Each row is a point. Each copy is the shape, with its points in the same order, turned, moved and blurred by noise. Say if it was mirrored as well.

Shape:
[[ 3.1  1.2 -0.5]
 [-5.7 -7.3  8.6]
 [-2.8 -6.3  5.1]
 [ 2.3 -2.4  3.9]
 [ 2.5 -8.2 -4.6]
 [ 4.0 -4.5 -5.2]
 [ 3.0  4.0  2.3]
 [ 2.0  0.4 -2.1]
 [-2.5 -0.7 -2.1]]
Copy 1, 9 rows:
[[  4.2   0.1   0.9]
 [-10.4   0.2   3.3]
 [ -6.6  -1.4   1.6]
 [ -0.5  -2.0   3.6]
 [  0.4  -6.1  -5.6]
 [  3.6  -4.7  -4.5]
 [  4.5   2.0   4.4]
 [  4.0   0.3  -1.0]
 [  0.4   2.7  -3.1]]
Copy 1 is: only turned
Copy 2 (9 x 3):
[[-1.2  0.6 -1.7]
 [ 4.6 -3.3 11.6]
 [ 4.9 -0.9  7.9]
 [ 2.8 -2.9  1.2]
 [ 7.4  5.0 -1.6]
 [ 4.8  4.3 -3.5]
 [-3.4 -1.9 -0.6]
 [-0.4  2.2 -1.5]
 [-1.5  4.4  0.8]]
Copy 2 is: mirrored
Copy 3 (9 x 3):
[[ 1.7  3.9 -1.8]
 [ 5.1 -1.1 12.1]
 [ 5.5 -0.6  7.7]
 [ 4.7  4.1  2.9]
 [ 8.7 -3.6 -2.7]
 [ 5.6 -1.0 -4.9]
 [-0.3  7.0  0.0]
 [ 1.4  2.1 -2.2]
 [-0.3 -1.6  0.4]]
Copy 3 is: only turned

Shape:
[[ -0.9   6.8  -1.1   3.9  -1.0   4.0]
 [ -0.2   2.8   2.9   1.6  -0.9   3.9]
 [ -1.8   5.6   1.5  -0.5   2.3   0.4]
 [  5.1   1.0  -5.8  -1.7  -3.1  -3.5]
 [ 10.6   1.5  -1.1  -7.9  -4.6  -5.1]
 [ -9.1   4.1   1.6   3.0  -3.2  -1.1]
 [  2.1  -3.3  -7.8   1.3  -3.9  -4.0]
 [  3.6   0.9 -10.7   0.1   0.3  -2.3]
 [ -4.6   1.5   1.3  -0.8   0.5   3.1]
 [  1.0   3.0   2.1   3.4   2.0  -1.2]]
Copy 1 (10 x 6):
[[ -5.5   2.2  -4.4   0.1  -1.9  -2.4]
 [ -3.4   2.3   0.3   1.4  -2.6   0.9]
 [ -0.2   3.0   0.3  -1.7  -2.2  -3.4]
 [  2.9  -6.0  -5.0  -3.0   1.1   2.5]
 [  8.4  -2.4  -3.8  -5.8   1.3   9.2]
 [  0.4   1.5  -2.2   7.2  -4.6  -6.7]
 [  2.0 -10.7  -4.0   0.9   0.7   0.8]
 [  0.1  -8.8  -5.1  -4.4   3.6  -1.7]
 [ -1.3   1.7   2.3   3.2  -0.4  -2.8]
 [ -1.6  -0.6   0.3  -2.2  -5.6  -1.2]]
Copy 1 is: mirrored
Copy 2 (10 x 6):
[[  2.2   3.3   3.5   7.5   0.4  -5.8]
 [  2.3   2.8   3.3   5.0   1.7  -0.6]
 [ -0.3   3.7   5.0   1.1   1.1  -5.0]
 [  4.1  -2.9   0.0   0.6  -7.6  -4.0]
 [  5.2  -3.9   5.5  -2.3 -12.0   1.8]
 [ -2.9  -3.1   2.9   4.9   6.6  -6.6]
 [  4.7  -5.0  -5.8   1.2  -4.6  -4.8]
 [  3.9   0.4  -4.8   0.5  -7.5  -7.8]
 [ -2.2   2.3   1.1   2.7   3.2  -1.3]
 [  5.6   2.4   3.1   0.8   2.4  -3.7]]
Copy 2 is: only turned
Copy 3, 10 rows:
[[ -1.5  -2.1   6.8  -8.3  -3.6   0.4]
 [ -2.9  -1.7   5.3  -2.5  -2.9   0.0]
 [ -4.0   1.2   1.4  -6.2  -3.3  -1.3]
 [  4.5   4.7   0.8  -3.7  -7.1   6.4]
 [  0.0   8.2  -1.2   1.4 -13.5   7.6]
 [  0.7  -6.6  -1.0  -7.5  -3.6  -4.9]
 [  9.3   2.1  -0.6  -3.1  -4.1   6.4]
 [  6.3   5.3   0.7  -8.3  -2.7   8.7]
 [ -3.0  -3.9   0.0  -3.9  -1.1   1.0]
 [ -0.6   3.4   3.4  -3.4  -2.4  -2.5]]
Copy 3 is: mirrored
